Each row of a before or after table is a point. One or more steps were done to the points. Then noise was added and the rows were shuffled. The steps act on how far a point lies along the listed directions, d1 being the first. Write out the steps. A step turns or swaps two directions, mirrors them in a line or flattens them onto one, adds a multiple of one to another, or multiplies one. Angles are multiples of 10 degrees, from the lower direction toward the higher: turns from -170 to 170, lines from 10 to 170 but not 90. Use the fewest steps. Two steps may share a direction if one is a turn and the other turns, adds or multiplies; they go together, in the order done. Otherwise the lowest direction goes first.

Directions:
(1): [-0.25  0.35 -0.40]
(2): [0.08 0.46 0.35]
(3): [ 0.52  0.10 -0.24]
Before (10 x 3):
[[-0.68 -0.02 -0.29]
 [ 0.34  0.24 -0.75]
 [-0.15  0.24 -0.13]
 [ 0.37  0.05 -0.10]
 [-0.25 -0.09  0.19]
 [ 0.16  0.19  0.03]
 [-0.58  0.16 -0.08]
 [-0.28 -0.18 -0.09]
 [-0.60 -0.09 -0.03]
 [-0.45  0.06  0.32]]
After, 10 rows:
[[ 0.64  0.05 -0.39]
 [ 0.69  0.00 -0.17]
 [ 0.23 -0.09  0.17]
 [-0.22 -0.68  0.69]
 [ 0.25 -0.05 -0.26]
 [ 0.21  0.22 -0.28]
 [-0.10  0.04  0.24]
 [-0.40 -0.12  0.29]
 [ 0.49  0.35 -0.32]
 [ 0.76 -0.16 -0.28]]
Steps: multiply d3 by 1.3; turn d1 and d3 by 160 degrees; multiply d2 by 0.7

Directions:
(1): [-0.06  0.37 -0.06  0.49 -0.45 -0.24  0.52  0.00]
(2): [ 0.40  0.08 -0.40 -0.51 -0.04 -0.53  0.15  0.13]
(3): [-0.08  0.05  0.28 -0.25  0.36  0.23  0.65  0.38]
(4): [ 0.21  0.37 -0.12 -0.04 -0.32  0.45 -0.28  0.57]
(5): [-0.01 -0.49 -0.45  0.45  0.23 -0.07  0.03  0.46]
(6): [-0.28 -0.01  0.50 -0.01 -0.08 -0.54 -0.28  0.46]
Before, 12 rows:
[[ 0.07 -0.06 -0.23 -0.19  0.32 -0.03 -0.11 -0.25]
 [ 0.35 -0.18 -0.92  0.06 -0.15  0.07 -0.05  0.23]
 [-0.54 -0.25  1.03 -0.34  0.42  0.08 -0.46  0.01]
 [-0.38 -0.17  0.37  0.26  0.39  0.02 -0.05  0.07]
 [ 0.30  0.34 -0.08 -0.13 -0.18  0.15  0.33  0.40]
 [ 0.15  0.24  0.01 -0.18  0.05  0.31  0.20  0.18]
 [ 0.46 -0.14 -0.75  0.26 -0.14  0.25 -0.30  0.34]
 [ 0.07 -0.30  0.02  0.04  0.17  0.02 -0.11  0.23]
 [-0.54 -0.31  0.74 -0.12  0.34  0.06  0.22  0.06]
 [ 0.08 -0.02  0.18 -0.37  0.40 -0.21  0.29  0.62]
 [-0.31 -0.10  0.65 -0.12  0.37  0.02  0.16 -0.14]
 [ 0.04 -0.41  0.03 -0.06  0.51  0.53 -0.05  0.15]]
After (12 x 8):
[[-0.29 -0.23  0.18  0.12  0.40 -0.20  0.09 -0.28]
 [ 0.29 -0.69 -0.67 -0.38  0.49 -0.87  0.10 -0.74]
 [ 0.00  0.33  0.70 -0.37  0.10  0.67 -0.21  0.48]
 [ 0.20  0.11 -0.12  0.04 -0.05  0.26 -0.41 -0.80]
 [ 0.13 -0.31 -0.38 -0.19 -0.16 -0.78  0.05 -0.72]
 [ 0.08  0.04 -0.02  0.09 -0.14  0.07 -0.57  0.12]
 [-0.33  0.27  0.63 -0.19 -0.03  0.72 -0.05  0.26]
 [ 0.12 -0.07  0.18 -0.24  0.08 -0.03  0.04 -0.30]
 [ 0.19  0.11 -0.15 -0.28  0.15 -0.61  0.18 -0.39]
 [ 0.21  0.27 -0.01  0.12 -0.41  0.54 -0.60  0.29]
 [-0.07 -0.25  0.42 -0.41  0.19 -0.42 -0.31 -0.40]
 [ 0.16 -0.28 -0.27  0.07  0.05 -0.75  0.01 -0.56]]
Steps: turn d1 and d4 by 40 degrees; multiply d4 by 1.6; turn d2 and d6 by -150 degrees; turn d3 and d5 by -160 degrees
